Rows are points. Any point is a mix of the corners, with weights that add up to 1. It lies inside the corners' shape when no weight is negative. Say inside or outside, and name the corners with a negative weight.
(in the rows, 128 means zero)

Corners:
(1): [137 164]
(2): [156 114]
(3): [128  52]
Points:
[152  87] -> outside (1)
[151 149] -> outside (3)
[147  97] -> inside
[154 113] -> inside
[142 186] -> outside (3)

Corners:
(1): [177 176 188 149  97 208 157 126]
(2): [179 103 179 159 154 125 137 115]
(3): [106 111 185  59 125 190 120 192]
(4): [ 76 135 101 169 146 135 163 115]
(5): [109 111 140  72 154 120 124  80]
(6): [ 65  86 155 122  89  97  60  94]
(7): [127  69 182  94  85  99 170 187]
(8): [148 125  86 147 113 121 155 174]
(9): [163  63 105 156 112 175 102  92]
Points:
[102  96 186  37  94 129 135 180] -> outside (2, 4, 9)
[147 121 173  93 136 128 157 156] -> outside (4, 6, 9)
[102  63 130 131 111 113 103 150] -> outside (1, 5)
[121 103 170 136 106 143 117 123] -> outside (5, 8)
[123 113 139 102 128 140 133 141] -> inside
[140 116 127 124 122 145 155 164] -> outside (6)
[139  96 106 125 108 174 170 155] -> outside (2, 6)
[129 119 143 133 123 153 141 132] -> inside

Corners:
(1): [128 129 127 157 165  89 143 145 147 144  94 157]
(2): [153 106  27  65 141 118 216 171  98  89 118 129]
(3): [177 150 150 125 143 171 142 212 177  91 120 109]
(4): [111  80  91 130 175 126 149  76 106 157 111 113]
(5): [ 75  78 144 135 121 143 152  91  75 111 135 146]
(6): [156 102  81  71 142 177  62 101  94 117 146 129]
(7): [122 125  82 152 187 165 103 110  98  62 175  92]
(8): [ 91 184  63 123 144 131 164 141 130 178  96 114]
(9): [ 91 140 103  72  42 101 146 109 241 123 134 179]
(10): [112 131 209 193  90  97 146  93  96 148  96  95]
(11): [143 196 125  69 165 128 127 171 146 108 160  97]
(12): [101 115 138  81 130 132  97  70 171 121  62 153]
(13): [ 57 136 132 150  90  99 130 168 104  87 176  38]
Points:
[ 95 140 102 104 108 117 130 114 141 118 129  98] -> outside (1, 3, 5)
[129 147 109 103 117 122 128 140 160 109 123 125] -> outside (4, 5)
[126 123 137 123 138 143 128 114 142 127 116 140] -> outside (2, 13)
[104 128 100 112 129 130 139 111 120 123 130 119] -> outside (1, 3)
[112 133 117 117 127 134 128 116 126 118 127 109] -> outside (1)
[ 89  84  97 143 162 144 122  76  33 116 128  81] -> outside (1, 3, 9, 11)
[105 145  99 104 142 130 150 144 120 145 113 115] -> outside (7, 9, 10)
[138  89  51  69 145 167 169 161 110  64 186 117] -> outside (1, 8, 10, 12)
[102  85 122 124 125 138 127 109 111  94 141 133] -> outside (8, 10, 11)

Corners:
(1): [164 121  62 188 161 190 166  76 129 205 110 103 128 171 137  87 134 108
 119 138]
(2): [106  77 126 112  55 145 116 227 148 106 104  98 174  84 129 164 144  72
  90  89]
(3): [120 168 115 127 149 158 123 137 192  91 133 151 120 115 142  89 130 103
 137 117]
(4): [132 126 149 112 141 145 164  93 147 209 158 107 106 109 159  91 143  87
  91 204]
(5): [116 131 146  85 102 117 181 133 202 153 146 118 109  99 123 204  85 145
  68 110]
(6): [149 111 155 154 147 113 195 193 116 105 121 142 148 143 101 116 126 166
 139 136]
(7): [117 161  67 116  93  54  77 149 120 152 142 169 160 115 124 149 150 119
 165 190]
(8): [184 103 142 174  88 129 152 167 152  31 142 116  76 102  36 132 103 218
 126  76]
(9): [102 123 244 159 107 174  90  85 164  44 230 175  86 190  98 174 162 204
   7 111]
(10): [147 159 123 184 197  70 140  93  97 146 181 148 131 126 130  85  63 117
 174 172]
(11): [ 75 112  55 127 127  69 120 158 185 129 157 106 164  85 159 143 129 127
  95 148]
(12): [141 133 100 151 101 126 145 161 156  77 123 151 174 107 159 158 105 153
 177 148]
(13): [113 186 133 183 146 130 126  70  68 150  98 146 168 120 130  81 158  96
 125 174]
(14): [149  96 155 125 148  87  99 169  62 151  84 139 153 111 139  96  95 131
  57 166]
(15): [101 152 103 145 106 121 103 151 116  74 105 107 170 186 139 104 120 147
 146 179]
(16): [ 96 129 106 158 108  83  71 111 201 134 122  96 211 131 137 137 164 146
 137 133]
(17): [165 126 115 124 164  96 123 155 104 102 190 119 145  35 207 178 159 166
 124  62]
(18): [180 150 112 196 146  97 142 183 169 168 119 120  94 109 105 120 141  84
  97 137]
(19): [131  86 178 180 112 108 205 150 171 161  64 117  73 180 127 169 113 124
 148 125]
(20): [114 183 132 147 186 153  79 147  58 134 148 156 144 101 115 133 142 145
 171 177]
(21): [159  77 117 106 156  91 152 102 166 101 152 118 176 115 132 130 129 107
  56 173]
Points:
[128 126 146 146 122 125 127 131 146 108 149 136 130 128 125 142 130 150
  99 132] -> inside
[138 135 131 152 135 120 135 145 132 124 139 137 125 121 124 131 127 126
 110 146] -> outside (16)
[138 126 115 158 116 128 138 150 160 105 135 130 136 109 107 153 149 149
 122 105] -> outside (4, 10, 14, 15)
[129 123  99 160 130 118 152 126 151 141 119 127 155 123 113 110 136 115
 162 159] -> outside (5, 9, 14, 15, 17, 18)
[136 131 130 151 137 119 134 130 134 129 135 134 136 111 128 129 131 131
 116 135] -> outside (15)
[115 125 120 135 121 113 117 128 149 150 126 116 160 123 158 148 147 121
 106 153] -> outside (3, 6, 8, 10)
[129 137 134 151 135 127 139 124 140 117 136 140 125 137 114 121 119 136
 113 156] -> outside (2, 16, 17)
